Every row gives one point. To make a cloud, some directions were put in groups of two or more. Within a group, all points are equally far from the middle, so they leave a hole (a ring in 2 directions, a hollow ball in 3). The other directions are filled evenly. Then the cloud was stretched, turned, moved and blurred a little. Count the holes, and give their numbers of directions, smallest first.
(in the rows, 128 means zero)

Cloud:
[[109 159 101]
 [117 145 163]
 [ 78  78 101]
 [ 97 151 145]
 [165 132 141]
 [106 173 136]
 [ 86 136 164]
 [177  82 109]
 [132 169 120]
 [ 91 144 137]
 [124 125  69]
 [150 186  99]
 [119 217 129]
 [153 161 152]
 [122 107 100]
 [138  60 103]
 [160  69 115]
 [114  80  96]
 [ 96 156 150]
 [130 191 108]
 [170  85  94]
 [165 158  98]]
Holes: 0

Cloud:
[[168 109 134  76]
 [101 165 186 132]
 [150 126 179 162]
 [ 84 145 107  99]
 [115  94 181 102]
 [139 152 104 160]
 [105 153 167 175]
 [ 66 125 131  97]
 [191 125 130 149]
 [150 137 166 169]
 [168 162 101 123]
 [ 46 142 160 131]
 [108 133 103 166]
 [101 122 105 166]
 [204 115 111 110]
 [ 89 144 143 179]
 [132  97 143  77]
 [170 119 160 161]
 [198 136 112 105]
 [ 94  89 125 162]
 [156 153 113 159]
 [ 55 132 159 165]
 [145 130 183 161]
 [188 147 117  99]
 [154  76 148 150]
 [154  80 159 151]
 [ 81  94 160  99]
 [116  99 106  82]
 [184  90 135 145]
 [ 66 117 145 170]]
Holes: 2 (2, 2)

Cloud, 49 rows:
[[119 123 170  86  82  88]
 [146  95  77  82 110  42]
 [168 151 159 167 146 125]
 [103 135 174 136 108  89]
 [140 130 132 169 171 118]
 [127 147 107 139 102  67]
 [106 156 103 115  86 115]
 [111  80 157 122 106 128]
 [133  99 109  82 103  70]
 [142  98 138 132 115 140]
 [155  93  87  86  72  51]
 [164 185 196 160 138  92]
 [106 111 138  72  97  65]
 [171 168 113 151  80 116]
 [130 150 164  77  97 133]
 [176 161 149 126 123 107]
 [173 118 162 132 115 122]
 [188 154 132 124  83  84]
 [ 82  54  82  84  99  89]
 [175 159 171 181 142 116]
 [130  92 134 108 107  73]
 [122 123 103 161 141  78]
 [130  75 133  93 116  85]
 [ 87  82  97  56  59  78]
 [ 94  49 135 126 100 108]
 [171  92 117 155 122 124]
 [129  72  81 116 126 110]
 [145  85 145 125  92 111]
 [132 144 150 163 144 136]
 [ 79  37 148  99  91  79]
 [161 187 137 105 146  71]
 [ 83 155 134 114 131 117]
 [114  54  94 106 115  85]
 [ 65 100 104  81 117  76]
 [123  75 139 129 131 144]
 [167  97 123 162 112 122]
 [140 101 159 125 100  85]
 [119 150 102 128  91 120]
 [140 129 102  78  67 128]
 [137 134 111 152 145 139]
 [ 94 158 185 136 153 133]
 [ 51  91  92  96 132  82]
 [164  92 125 129  66  85]
 [ 91 124 130 137 143  72]
 [127 116  86  66  87 122]
 [ 70  94 130 115  65  65]
 [141 138 155 165 121 100]
 [113  96 166 111 120 104]
 [ 63 108 140 149 143 107]]
Holes: 0
